Each row is a point. The window is the flat piece filled in between its corners: a triangle in 3 columns, a solid with four corners in 4, and so on. A path goes straight from each point to the next, and from the last back to the first. After which points does the path pass through the window?

Window (4 x 4):
[[  2   5  17   8]
 [-45 -39 -13 -14]
 [ 53  -8  14  14]
 [  9  44 -22  35]]
Path:
(1): [ 30  29  18 -19]
(2): [12 -4 -8 44]
(3): [ -5 -14  20  33]
(4): [  8 -19 -12 -20]
(5): [ 11  42 -44  -2]
(6): [ 6 35 -1 56]
(7): [-40 -20   2  21]
(8): [-27 -33 -23 -29]
(9): [22 12 14 -9]
(10): [ 10 -17  12  43]
(11): [56  1 18 51]
(12): [18 42  5 -9]
Through the window after points: 1, 3, 5, 7, 9

Window:
[[  9  -7 -23 -49]
 [  8 -22   2 -15]
 [  3   9  -4  34]
 [-35  16  17  54]]
Path:
(1): [-7 16 34  6]
(2): [-38   5 -13  55]
(3): [-32 -16   5  57]
(4): [-27  55  27  29]
(5): [-2 53 28 42]
(6): [ -1 -30 -24  20]
(7): [-17 -31   0   7]
(8): [-4 40  8 17]
(9): [-20  48  26  25]
(10): [  1 -38 -37   3]
(11): [-24  -7   1  32]
(12): [ 2  8 40 34]
(13): [24  0 45  1]
(14): [-12 -29 -35 -12]
(15): [ -8 -10 -24   4]
(16): [10 14  8 31]
Through the window after points: 1, 3, 5, 7, 13, 15

Window, 6 rows:
[[ 25   5  44  37   6 -50]
 [ 41 -10  -4   1  -7  41]
 [ 35 -19  -5   8  36 -11]
 [  8   9   2  27 -13  19]
 [ -5 -17  -2   5 -23   0]
 [ -5   8  -4 -12 -15   5]]
Path:
(1): [ 60 -21 -24  20  -2  -5]
(2): [-15   9  37  21   8   3]
(3): [ 20 -15  16   7   5   3]
(4): [ 26   1  -4  37  -5 -14]
(5): [ 18   3  -5   8 -30 -10]
(6): [11  0 22 17 -4 13]
(7): [ -3 -10  20   8 -10  -7]
(8): [ 19  10  -3   7  -6 -13]
Through the window after points: 7

Window (8 x 8):
[[-15 -12  24 -16 -27  21   7  16]
 [-42 -12  21 -34 -14  14 -14 -19]
 [ 43  56 -37   6 -34   3  12   9]
 [-10  28  26   7  39  -2  20  21]
 [ 36 -11 -35 -41  31  19  17  42]
 [ 20  38  21 -27 -27  -2  14 -25]
 [  0  -3  31  34  28  33 -41  19]
 [  6  -4   3  -3  -6 -25  40   2]]
Path:
(1): [  6 -29 -11  14   1 -38 -34  27]
(2): [  2  12  31  18  23  48 -18  13]
(3): [ 17  11  -8 -15   3  28  17   1]
(4): [  2  24  14 -14  14 -37 -13  22]
(5): [ -5  -8  60  17  -5 -19 -34  35]
(6): [ 5 10  6  6 17 26 -2  2]
(7): [-21   5  -1   0 -16  35  13 -29]
(8): [  0  12  42 -28 -11 -29  -8  10]
Through the window after points: 1, 5

Window (8 x 8):
[[-18  28 -28 -20  27  -4  -3  60]
 [ 14   7  53  -7  -4  20 -11 -13]
 [ 19 -14  18  13 -18 -15  15  -5]
 [-34   1 -40   0   5   4   6   4]
 [-10 -26   8 -25  21  17  24 -20]
 [  8   0 -38 -23 -16  -3   4   9]
 [ 26   1  -5  18  32  25  19  22]
 [ 15  44  36 -20  23  -8 -14  -4]]
Path:
(1): [  3 -22   1   1  17   8  -8   6]
(2): [ 21  48  18 -14  26  11  30   3]
(3): [-10   2   3 -18   2  10  20  -8]
(4): [  2 -28  -7 -19  19 -19 -16  11]
(5): [  8 -19 -24  -8   5   4 -10  13]
(6): [-17  43 -16 -16  -2   3  37   1]
(7): [ 11  60  27 -41   8   7  23 -13]
(8): [ 11  16  20  -3  23  -8 -21   6]
Through the window after points: 1, 5, 7

Window, 9 rows:
[[  6 -16   6  14  -1   5  11  37   9]
 [-21  10  45   3   5  10  -8  -2  14]
 [-26   6 -24  -7 -24   0  -4  20 -34]
 [ 14   9 -10 -21  -3  47 -11  14  16]
 [-23  21  -5 -21  50  25  -3 -58  -3]
 [ 16  16 -10 -29  -2  21  18 -32  13]
 [  2 -27  27 -22 -18   5  42  44 -28]
 [-47 -16   6  -3  14  20   6 -23  15]
 [  8  52   5 -27   5  29  25  18  20]]
Path:
(1): [-19 -14 -21 -50 -26   4 -31  37   8]
(2): [ 9 16 12 -4  5 21 24  4 -2]
(3): [ 22  -5  -8   8  10  54  11 -11 -27]
(4): [-15   9   1 -24   3  18  -2  -1  23]
(5): [ -2 -19  16 -60  12  12   3   4  19]
(6): [-4  5 -2 11 -2 18 10  5  5]
(7): [-12  19   9   2   0  22  13  -4  -2]
(8): [-14  -5  10 -39  25  17 -37 -18  50]
Through the window after points: 3, 5

Window (9 x 9):
[[  0 -21 -11  11  -9  -3   2   3  -7]
 [ -1 -27  22  -7  -5 -18  -5   5   8]
 [ -9 -10   4  16 -11   0 -17 -18  10]
 [  3  -5  -6  13  16 -23  -2  -1   9]
 [ -9  47   2 -20  33  -3 -30  60 -10]
 [ 31  -6  37 -37   5  14  23 -23 -20]
 [-10 -29  -4 -12  10  -5 -26  -9   4]
 [  0   8  -7  21  25  22 -13  29  16]
 [ 22 -13   0  -7  -5  -8 -19   0   8]]
Path:
(1): [ 24  -5  26  13  10   9 -47   3  -7]
(2): [  6 -11   9  11  28   4 -17   4 -16]
(3): [ 1 -7 -9 -6 -4 -3 -4 14 10]
(4): [ -1 -19   5 -11   1  -1   3 -10   8]
(5): [ 16 -22   8   0   0  -4 -13  -5  -3]
(6): [  4 -14   6   7   1  -4  -9   6  -9]
(7): [  6  12 -11  -7  -4  -3   7  -5  24]
(8): [  6  -5  -3 -19 -11  -2  -7  -2  17]
(9): [  6 -21  20  -1  11  -1 -13   6 -16]
(10): [  4 -20  10   7  35   2 -22   6 -13]
(11): [ -2  -5 -16  -7 -10 -13  -1   2  20]
(12): [ -6   5   1 -45  10   8   4 -29  16]
(13): [ 11  -3  12  16   9 -13 -23  30  -4]
(14): [ 28   2  12   0   7  12 -11  17 -37]
(15): [-12 -19  -2 -12  -1  -6 -10  -5  29]
(16): [  1 -14 -14 -10 -11 -13   3  -5  16]
Through the window after points: 16

Window:
[[ -8  -3  14  29  19  10   6  16 -31   9  -3]
 [ 38 -21  18 -58  -7   8  29   0  41  10  -2]
 [  8 -20 -30  -8 -53  -5   4  54  27  -1  -7]
 [ 43  29 -33  -9 -36 -29 -11 -21 -27  13  12]
 [ 10  38 -11 -28 -52  14  -6  16 -18  19 -32]
 [ 23 -19 -19  12  11  51 -37  -8  27 -34  14]
 [ 13  40  26 -40 -28 -19  -5 -26  11  10  40]
 [  4  -2 -35 -11   3  22  35   9  -1   5   7]
 [ 19  22 -23  -2  -8   3  22 -55 -24 -45 -51]
 [-15  54 -37  37  11  15 -46  15  -6   8 -30]
 [-15  18 -30 -37  11 -12 -17 -12 -20 -33 -25]]
Path:
(1): [ -7   0  -8   0 -19  11  -8 -21 -11  -3  -1]
(2): [  4 -11 -11 -39 -24  10 -22 -12   8  21  11]
(3): [ 24  15 -16  10  -5   9   9  34  18 -15  -6]
(4): [ 21  21 -21  -9 -14  14   1  14 -11 -23  -9]
(5): [-18   8 -29  -8 -35 -15 -13   6   1  19 -12]
(6): [-22 -17 -15 -10 -15  10 -15  -5  -7  13 -22]
(7): [ 24  60 -20  11  11   0 -23   7  -4 -19 -10]
(8): [ 17  25  -1 -27   5 -15  -9  19   5 -27   0]
(9): [-15  29 -35   9 -37  23 -19 -24 -15  35 -22]
(10): [ 15  -1 -16   8 -28   4  -3 -46 -18  -8 -17]
(11): [ 14  26 -19 -19   8  14  12   5   6 -30 -19]
(12): [ 28  39  -4 -16  -2 -11   5 -11  -4 -10  -6]
Through the window after points: 8, 10, 12

Window (12 x 12):
[[ -1 -17 -11  -8  -2 -12  -9  42 -20   4  16  42]
 [ -2  21 -14  39  16  32 -31  -5  -6  -1  53 -24]
 [ 13 -16 -33 -17  -3   3   4  -8  -6 -11  45  19]
 [-20 -37  38  21 -19  20  10 -25 -11   4   6  34]
 [ 21  12  41   4 -10  27   6 -24 -27 -13  14  -9]
 [ 48 -28  17  13 -16 -35 -11  -5  51  20  -3  11]
 [-12  15   8  -1  11   1  19 -15  -8  11  26  -2]
 [  3 -20  15  18  13 -30 -22  -6  32 -26   0 -21]
 [-21  37  26 -10   3  14 -37 -21 -25 -11  54   7]
 [ 38 -13 -47 -30  -3 -13  -2 -34  -1  20 -27  27]
 [ 14 -60  15 -58  -3  -5 -13   4   5  34   0  19]
 [-38 -58  -9  -3 -47 -57   0 -12 -37   9  -1   1]]
Path:
(1): [-37  14  -3  10 -20  10   5  -8  23 -15   6   0]
(2): [ 19  -2  31 -12  21 -14 -47 -17 -28  -4  46   2]
(3): [ 33  -8 -18  20  32 -39 -12 -18 -21  22  15  37]
(4): [-19 -19  17 -12 -25  14 -10  14  29 -26  15 -24]
(5): [  7 -26 -38 -33 -20   9 -14   2  10  19  -3  20]
(6): [ 31 -16  -4 -11   7 -26   0 -33  -8  11  -9  16]
(7): [ 11 -19  16  -6  16   3   3 -19  -7  17  22  18]
(8): [ -5  -7   2 -19 -31  16 -17  10  14 -10   8   7]
Through the window after points: 1, 3, 5

Window, 12 rows:
[[ 12   6  -4   2  13  -3   6  33  54  11 -15  16]
 [-10 -27   4  -8  10   2  -7  14   3  11 -54   5]
 [  8 -12 -12   0  25   1   8  -8 -10   2 -26  -1]
 [-16   9 -21   2  18   4  -4  37 -10 -37 -16  21]
 [-17  19  -1 -16 -13   6 -12   3 -19   0  39  10]
 [ -4   0 -32   8   0  -5  -9   7  18   4   9  34]
 [ -2  -9 -19 -12  -1  -1   6  23 -13 -60   0 -16]
 [-30  16  22 -10 -22 -28   3  -5 -16  21  17  23]
 [ 17 -21   9  10  26 -19 -14  17   8   9  14   6]
 [-14  10  26  18 -11  -5  -5   6  31  -9 -20  14]
 [ -9  -8  20 -36  13  -9   0 -14  17 -17 -11  -8]
 [-30 -17 -23   0  19   0   5 -13  -4 -15  -6 -26]]
Path:
(1): [ -2  29   3  -9  11 -18 -24  -6   4 -16 -16  -2]
(2): [-13   6   4 -18   6 -10 -23   1   2  -3 -12 -12]
(3): [ -4 -24   4 -12  18  -1  20  -3  13 -16 -10   8]
(4): [-27 -21  -1   4   4   6  11  14  16   8 -11  23]
(5): [  3   8 -14  -1   4 -12  -8   0   1  -3  -1  11]
(6): [  5  -8  -6   0   7 -21 -20   3   2   0 -23  -9]
(7): [-17  -8   7 -12  12   3  12   4   6  -5   5  15]
(8): [ -2  -2  20   1  18  14  38  -5 -14  -8   5  33]
(9): [-10   0 -12 -17  -5 -19 -32  13  22  -5   0 -13]
(10): [-16  11  -6 -23  -2 -28 -23  11  -7  -8 -12 -20]
(11): [  0 -14  -3  10   9   8  12  10   6 -27  -1   9]
(12): [  5 -23   1   5  -5  39   2  13 -15   1  25  28]
(13): [-21  21  -6 -15   8 -49  -4  -7  25  -8 -20 -22]
(14): [-21  37  -1  -2  -5 -17 -28  23  -4 -15 -17 -13]
(15): [  1 -31 -25   1  27  14  22  17  12 -17  -1  41]
(16): [-19 -32  15 -28   1   1  20   0  10  -2   6   5]
Through the window after points: 2, 4, 6, 8, 10, 14, 16

Window:
[[  3  -1  -5  -2   6 -26  -5   6  30 -15   8 -14  11  29]
 [ 55  28  33  13   4  21  16  17   4 -20   9 -13 -15  16]
 [ 11 -11  30 -21  11  28   7 -28 -60 -24 -11 -32  -4 -12]
 [  5 -14 -10 -12 -26   0 -29  24  13  27 -28  38 -36 -13]
 [-17  19  -8 -15  -9  14  -9 -10  26  23  -6  36 -18 -28]
 [  3   1  15  -5 -23  27   3  30  -8  21  19 -25  -6  -6]
 [ 10  22 -11  -1  24 -37 -23 -13   0  32  -6  13  42  56]
 [-15  -3  33  -3   7   3  36  18 -15   1  20  15 -27  13]
 [-40  12  15 -15   2  -3 -33  17  16  -8  30  55   2   0]
 [ 20  -1 -49  -1  33  17  13  35  -6 -42  19 -40  35  43]
 [  2  -5   0 -33  -7  44   8  18   7   3  -5 -24  19  43]
 [ -9  31 -31   5   6 -20  -2  25 -19 -45 -31 -27   9  36]
 [  6  22   3 -42   6 -52   8  23 -17   0  -4  10  -7  14]
 [-10  11  40  -7  -1 -28  29   9 -22 -17 -18  30  39   0]]
Path:
(1): [  9  18   6 -23  14   7   2  26  -5 -12 -13 -15   6  21]
(2): [-30 -30 -46  15 -45  18  10 -19   2  -5  17  -1  29  50]
(3): [ 11  15   0   1 -27  -2 -11  -3  -9  -1   8  20  17  39]
(4): [ -4   9  -3 -12  41 -17  -1  17  -1  11 -11 -29  11  11]
(5): [  6  11  22 -11  33   6  -5  26   5  -8  -9  -2   7   2]
(6): [ -4   2 -29  -4 -22 -19  26 -15 -22 -17  11  14  17  42]
(7): [  6   4  12  -2 -11 -15  11  -7 -13 -10   9  12  -3   1]
(8): [  2  17   2 -15  25   1  -8  34   1  -4 -17  -5  11  20]
Through the window after points: 1, 3

Window, 14 rows:
[[ 13  23  11   2 -18 -27   3 -20   8 -15 -54  19 -19  -2]
 [  2  -9  13  13   0  23  17 -13  -7  16 -10   5  24 -38]
 [ -1 -24   9  -4   0   4  -3 -52  -8  20 -60  33  -2  -5]
 [ 15 -14  14   3  36  -6  -4  38   0   7  13  -7 -16  13]
 [-15 -15 -16 -13  22  -3   8  17   7  22  35  10   8   9]
 [ -9  12   6 -19  37  21   2  10   0  21  17  20 -15 -19]
 [ -1  11  26   3 -21   2  -9   5   6   3 -37  12 -14  43]
 [ 14   2  -8   0  38  24   4   3   4   9  -5  18  34 -10]
 [ 22   7  19 -23  11 -11 -16  12   9  24  10 -23   1  32]
 [-36 -10  20  -9  34  -9 -17   6  26  21   5  11  11  -5]
 [ -5  -6  30 -20  33  -7 -11   9  11  -9  46  20  -7  20]
 [ 20 -12 -16  -1   4  34 -18   6   2   4  -6  27  13 -56]
 [  1 -10  -6  -1  35  29   3   0  37   3  25   4  -9 -20]
 [ -8  16   7  -3 -11  -6 -18 -17 -14 -28 -44 -12 -19  16]]
Path:
(1): [ -6  -7   9 -14  18   4  -1   9   6   6 -14  11   4  -6]
(2): [ 19 -19  16 -40  24   4  18  20   8 -17 -17  15  10 -25]
(3): [-10  15  -1  17   7   7 -28   0   5  15  21   1  -7   9]
(4): [  0  28   2  12  10   4 -22 -23  21  17  26   6  -5  -7]
(5): [ -5 -48   1 -25  17  12  22  27 -15   9 -52  19  13  -6]
(6): [ -4 -13  -2 -49  11  18  26   1  10 -17  -4   6  -3  -2]
(7): [  0   4  22  22  23 -10 -20   1   4  23   1   8  -5   9]
(8): [ 16   6   6  22   7   2 -13 -17  -8  15   3  12   0   6]
Through the window after points: none
